Rows are points. The last column is the point's height on a tilted bowl or saddle (a function of degree 2), plus a little noise. Along how many of its main directions does it bend up, bend down or stay straight?
In the rows, 128 means zero.

Points (10 x 3):
[[127  90 116]
 [103 125 130]
 [119 135 111]
 [ 68 136 169]
 [115 155  72]
 [150 133 108]
 [160 108 129]
 [ 71 146 149]
 [163 150  85]
 [193  88 172]]
Directions: 1 up, 1 down, 0 straight

Points (11 x 3):
[[ 93 126 159]
 [100  88 157]
 [176 153 140]
 [122 131 157]
 [ 57  78 125]
 [116 140 156]
 [110 148 155]
 [124 146 152]
 [111 149 154]
 [ 63 148 183]
 [127  97 175]]
Directions: 1 up, 1 down, 0 straight

Points (18 x 4):
[[117 124  47  59]
 [ 97  70 150 114]
 [128 200  92  38]
 [132 111 159 125]
 [112 146 113 107]
 [140 113 153 128]
 [136 102 158 123]
 [134 111 116 118]
 [111 161 180 127]
 [126  92 141 122]
 [117 149 141 119]
 [134 129 107 107]
 [176 140 131 138]
 [145 109  70  91]
 [141  75 101 123]
 [ 97 110 147 128]
 [100 189 103  82]
 [154  93 197 122]]
Directions: 1 up, 1 down, 1 straight

Points (25 x 5):
[[126  84 138 166 154]
 [169 182 165 130 100]
 [126  99 116 161 151]
 [132 161 149 137 128]
 [ 82 131 138 124 113]
 [114 106 210 128  98]
 [157  85 135 164 148]
 [ 92 107 142 173 151]
 [135 105  72 109 106]
 [127 134 171  88 125]
 [113 174 111 104  80]
 [ 86 159 105 126  82]
 [101 101 120 167 149]
 [142 109 112 124 146]
 [107 133 117  75 105]
 [134 125 118 124 144]
 [189  60 119 112 119]
 [108 149 107 128 111]
 [155 119 161 121 154]
 [ 54  70 114 111  55]
 [ 71 155 155  83  47]
 [134  98 167 161 154]
 [ 71 102  89 156 106]
 [132 124 111 172 142]
 [135 107 205 139 121]]
Directions: 0 up, 3 down, 1 straight

Points (42 x 7):
[[ 68  94 130 108 149 124 143]
 [108 110 156 105 151 129 139]
 [120  78 142 127 148  96 148]
 [139  86 102  49 119  70 212]
 [187 160 113 126 111 212 165]
 [172 102 183 118 174  89 181]
 [130 160  97  91 145 180 138]
 [119 101 122 113 166 178 134]
 [ 92 173 143 102 111 110 144]
 [112 162 191 148 107 131 154]
 [113 109 152  77 158  90 164]
 [142 113 119 144 109 153 132]
 [128 117 118 106 126 164 132]
 [132 147 124 148 196 149 112]
 [105 134 149 200  93 188 175]
 [107 117  83  86  75  73 195]
 [147 130 117 152  89  96 152]
 [ 78  98 108 134 132 142 131]
 [ 99 106 111 133 102 104 142]
 [174 110 132 114 117 107 155]
 [127 127  66 200 157  66 165]
 [ 80 129 136 125 161 147 126]
 [151 147  98 177 146 128 124]
 [128 138 136 133  82 123 147]
 [162 120 136  98 159  92 151]
 [ 81 109 113 119 127  85 147]
 [163 118 113 132 111  76 162]
 [169 123 124  74 110  98 175]
 [ 82 142 124 164 121 111 134]
 [138  95 149  77 117 148 159]
 [150  88 132 151 132 124 139]
 [125 133 111 161 119 126 126]
 [145 135 113 148 113 147 128]
 [107  56 186 180 116 121 187]
 [112 200 136 135  57  99 181]
 [174  88 114 179  87  89 182]
 [136 124 107 123 105 118 137]
 [123 185  88 111 131 148 130]
 [ 57 144 140 123 142 117 139]
 [170 141  90 137 155  60 161]
 [143 151 150 199 149 141 130]
 [165 192 113 166  76 144 161]]
Directions: 5 up, 0 down, 1 straight

Points (46 x 7):
[[149  48  85 118 100 116 181]
 [122 141 120 170  87 129 164]
 [135 144 134 107 160 122 119]
 [146 170 122 173 144 130 155]
 [121 159 120 130  82 123 154]
 [121 139 148 107 162 158 126]
 [178 130 145 155 109 192 175]
 [104 152 142 190  96  84 185]
 [ 86 124 152 156  86 141 168]
 [174 184  97 151 191 136 159]
 [122  77 127  95 182 156 150]
 [ 86  97  94  94 155 105 144]
 [ 91 152 114  73  57 126 162]
 [111  78  76 101 105 160 164]
 [109 183 124 161 131  97 156]
 [128 132 187 125 152 120 131]
 [116 156 180 176 113 162 176]
 [ 97 161 181  84 164  74 123]
 [157 120 101  96 110 165 155]
 [173 134 125 131  90 129 161]
 [127 123 173 128 164 110 127]
 [138 122 145 104  99 146 144]
 [101  68 146 162 141 105 163]
 [119 196 168 156 180  83 143]
 [181 152 157  68  65 106 177]
 [ 99 120 196 155 133 125 162]
 [ 97 118 147 111  99 113 145]
 [105  83  94  90 115 118 150]
 [107 122 118 159 126 173 156]
 [183 133 133 122 154  82 142]
 [110 125 103 130 171 140 138]
 [145  64 162 126 121 106 165]
 [180 133 111 131 131 149 154]
 [180 145 147 178 117 102 172]
 [188 183 133 160  87 147 190]
 [ 94 137 147 145 140  90 143]
 [ 76 158  60 166 179 127 178]
 [138 162 167 160 108 135 161]
 [117 139 178 143  99 115 160]
 [179 120 128 189 120 119 176]
 [ 71 141 112 129 138 123 143]
 [153 109 129 121 105 149 149]
 [ 88 171 158 140 186  95 135]
 [114 109 152 173 142 141 154]
 [108 162 106 113 109 166 150]
 [117 114 131  81 181 108 123]]
Directions: 5 up, 0 down, 1 straight
